Every row gives one point. Each copy is the shape, with its points in the same order, stretched, turned, moved and blurred by noise. Say if it was mirrored as well.
In the rows, zero is written as 128.

Shape:
[[110 179 128]
 [128 120  89]
 [187  99 112]
 [103 165 114]
 [156 179 128]
 [106  41 119]]
Copy 1, 6 rows:
[[ 94 187 143]
 [129 146  99]
 [170 109 128]
 [ 95 170 132]
 [127 181 168]
 [120  62  73]]
Copy 1 is: only turned
Copy 2:
[[161 131  95]
 [ 98 175 123]
 [112 215 172]
 [141 137  98]
 [182 166 113]
 [ 28 159 188]]
Copy 2 is: mirrored
Copy 3 (6 x 3):
[[ 75 157 154]
 [128 143 102]
 [178 147 134]
 [ 80 151 133]
 [106 179 173]
 [156  71  73]]
Copy 3 is: only turned

Shape, 10 rows:
[[ 78 134 174 123 141  64]
 [190 137 119 120 101 155]
 [194 117 150 167 151 194]
 [ 69 156  81 158  93 124]
 [127 137 122 104 159 176]
 [106  58 158 149 163 108]
 [165 111 176 117 137 143]
 [159 169 131 125 154  87]
 [160 212  82 151  72 141]
 [162 115 126 102 148 158]]
Copy 1 (10 x 6):
[[121 103 135 182 118  53]
 [193 129 148  97 140 145]
 [177 111 127 143 164 205]
 [120 160 117  87  55 126]
 [108 148 142 107 158 147]
 [127  55  84 165 145 105]
 [166  90 148 151 162 137]
 [168 167 119 158 142  93]
 [186 208 153  76  71 155]
 [149 120 132 106 173 135]]
Copy 1 is: only turned
Copy 2 (10 x 6):
[[107 151 134 147 205  70]
 [169 154 150 113  98 187]
 [194 109 143 180 103 224]
 [141 139  42  85 109  89]
 [144 140  94 128 160 212]
 [ 83  79 140 195 175 131]
 [149 123 183 153 161 182]
 [142 214 140 164 145 129]
 [207 194  84  82  59 139]
 [133 139 136 132 142 212]]
Copy 2 is: mirrored
Copy 3:
[[129 153 205  79  97 103]
 [185 106  95 102 157 179]
 [198 149 105 155 186 166]
 [ 74 129  84 100 110  92]
 [121 157 131 107 188 139]
 [138 123 193 153 162 108]
 [178 148 158 119 156 173]
 [173 130 145  53 133 122]
 [144 123  35  73 100 151]
 [155 118 136 111 200 161]]
Copy 3 is: only turned

Shape (11 x 8):
[[ 92 106 162 123 112 137  96 150]
 [163 143 138 158 191 161  95 160]
 [116 117 158  96 172 199 143 167]
 [136 122 147 153  54 165 178  99]
 [ 73  79  97 117 122 120 128 178]
 [133 152 176  70 132 114 185 132]
 [107 224 132 135  74 193 159  95]
 [159 136 118 111  38 185 125  94]
 [128  75 139 159 114 111 136 244]
 [171 133 177 156 137 138 119 134]
 [ 83  99 146  93 150  93 153 114]]
Copy 1:
[[117  74 113 109 129 125 121 167]
 [168 187 135  87 185 159 111 156]
 [192  93 166  84 174 150 145 150]
 [135 110 163 184 105 181 143 117]
 [164  66  76 145 140 124 162 170]
 [151  99 175 141 153  87 131  95]
 [ 71 166 169 102  97 173 191  87]
 [152 153 160 137  43 188 141 135]
 [156 103 118 177 184 101 165 240]
 [140 151 161 134 162 145  93 153]
 [157  46 101 146 161 109 107  92]]
Copy 1 is: only turned
Copy 2 (11 x 8):
[[130  98 115 194 121 143 143 104]
 [165 134  94 125 149 206 129 101]
 [110  95  65 166 170 176 194 118]
 [137 152 183 127 153 111 201 168]
 [ 78  45  95 169 124 114 112 135]
 [144 108 107 144 202  70 188 100]
 [113 236 135 110 136  81 197 152]
 [125 160 185  95 109 126 229 117]
 [202  12  86 177 119 124 112 154]
 [199 138 144 139 160 166 153 110]
 [ 75  83 118 171 189 100 127  99]]
Copy 2 is: mirrored
Copy 3:
[[ 71 143 153 180 142 148 159 140]
 [123  99 109 142 186 133  88 133]
 [129 118 125 129 190 202 141 114]
 [178 100 178 124 102 107 178 107]
 [ 91 146  89 173 119 154 174 123]
 [134 186 148  90 166 144 158 163]
 [178 153 192 131 159  92  95  35]
 [160  95 169 115  78 125 123  78]
 [ 62  82  80 138 167 103 212 106]
 [133 103 153 121 162 101 134 158]
 [113 191 116 155 128 164 167 201]]
Copy 3 is: mirrored

Shape:
[[155  94 135  98  76 154  90  97  95 125  99]
 [119 164 151 138 149 111 155 116 135 201 170]
 [158 109 135 137 133 126  50 179 129 124  77]
 [156  87  93 112 111  82 133  98  71  67 137]
 [173 117 130 158  96 150 173  97 120  98 156]
 [111 182 122 179 149 149 149  95 113 162 145]
 [ 71 144 154 183 155 135 153 122 126 175 173]
 [155  86  62 126  77 148  92 115  69  90 142]
 [149  47 131 168 136 136 195  92 115  60 181]
 [157 116 112 105 160 107 137 156 167 169 100]
 [155  82  92 116  92 158  80 124  91 118 157]
 [130 157 133  71 137 155  88 164 140 125 103]
 [137  47  90 123 105 150 135  70  95  66 126]
 [118 114 101 104  59 147  79 183 143 119  86]
 [136  97  72 115  88 146  71 151 111 128  69]
 [144 129 117 119 161 157 106 158 154 146 112]
 [123 107 126 184 158 106 130  85 197 105 177]]
Copy 1, 17 rows:
[[154 160 173  87  80  91  95 106  85 114 114]
 [132 129  90 110 169  79 186 146 126 153 136]
 [ 95 127 165 111 108  91  61 173  58 105  85]
 [158 105 139 116 115 122  48  61  74 117 138]
 [166 136 124  93  96 143 136 133 104 154 174]
 [126 149  92 175 137  90 178 147 107 171 137]
 [ 97 123 110 156 165  79 184 161 152 169 164]
 [133 124 154  96  38  91  52  69  54 164 135]
 [135 113 133  83 116 190  96 103 139 141 208]
 [118 134  90  72 123 114  93 152 113 118  80]
 [121 126 163  69  52  89  83  83  67 163 129]
 [ 98 128 139 105  92 108 143 144  83  93  72]
 [141 135 166  96  71 153  50  62 118 138 143]
 [126 109 161  96  23  67  75 157  85 113  88]
 [113 139 153 112  43  64  39 119  73 131  81]
 [ 86 139 120  96 101 120 121 154 100 135  86]
 [134  82 164 106 152 177 116 140 148 166 120]]
Copy 1 is: mirrored
Copy 2, 17 rows:
[[179 125  90 142  74 163  89 125 137 148  75]
 [115 133 189  83 174 117 140 134 138 149 140]
 [213 124  66 159 111 137  91 171 121  84 144]
 [103  99  60 113  85 148  81  66 119 131 168]
 [119 161 143 132 145 210 115  75 120 147 144]
 [ 94 145 145 123 207 124 121 104 153 150 126]
 [ 86 135 190 139 188 118 129 150 160 182 155]
 [144 148  27 144  69 157  97 117 164 165 126]
 [ 77 128 162 144 121 231  93  65 148 173 203]
 [171 113 144 110 120 149 167 128 134  75 145]
 [162 155  63 130  74 163  93 145 164 169 127]
 [154 142 109 100 108 127  98 197 125  53  81]
 [109 115  97 169  64 193  89  80 180 162 135]
 [172 169  81 165  61 113 143 200 110  75  94]
 [186 131  43 173  72 123 131 153 151 108 106]
 [168 141 120 128 131 156 123 173 159  87 127]
 [ 99 162 191 148 151 122 111  77 176 138 224]]
Copy 2 is: only turned
Copy 3 (17 x 11):
[[128 125  96 171  74  91 100  96  93 127 146]
 [151 167 112 106 158 105 200 150 116 164 165]
 [139  82 102 132  80  98  85 111 127 175 180]
 [ 89 151  80 138 150 108  71 101  74  51 136]
 [117 135  76 157 110 155 149 139 128  63 147]
 [141 128 146 159 165 127 187 158 120 127 157]
 [128 128 162 104 146 108 198 152 122 116 143]
 [ 95 106  70 155 101 108  82 127  34  84 142]
 [ 60 123  90 127 100 164 137 102 128   8 108]
 [ 89 142  82  96 119 130 132 116 129 179 156]
 [130 108  77 142  88 105 114 122  43 105 144]
 [170 130 119 118 120 127  85 131  84 196 131]
 [ 52 123 104 176  83 130  88  79  80  47 118]
 [130  94 108 137  32 105  72 177  85 159 131]
 [ 95  85  94 150  70  99  71 132  76 154 146]
 [131 110 106 107 112 143 133 112 101 181 152]
 [ 86 155 144  97  82 153 142 133 141  87 197]]
Copy 3 is: only turned
Copy 4:
[[187  99  84 136 118 157 118 158  98  99 156]
 [130 210 148 126 150 148  91  54 131 144 118]
 [134 141 135 134 104 115 103 197 103 161 119]
 [136 118  78 173 127  85 187 126  95  83 174]
 [127 116 147 151 137 155 159  94 117  66 209]
 [ 92 194 143 139 157 143  77  81 129  76 123]
 [ 78 206 129 104 146 143  83  63 143 124 141]
 [146 118  64 133 155 115 193 173 100  64 161]
 [ 91 109 119 125 128 132 192  92  73  79 249]
 [138 145 161 118 143 102 114  99 102 184  85]
 [158 146  87 106 151 131 168 161  92 105 166]
 [178 170 160  95 111  95  94 137 127 121 112]
 [129  89  71 127 144 111 161 134  64  74 205]
 [175 112 117  95 132 136 113 173 180 131 104]
 [153 111  89 117 146 130 127 183 111 117  86]
 [133 166 172 107 138 107 101 126  92 144 111]
 [ 96 173 160 126 194  95  97  93 116 159 204]]
Copy 4 is: only turned
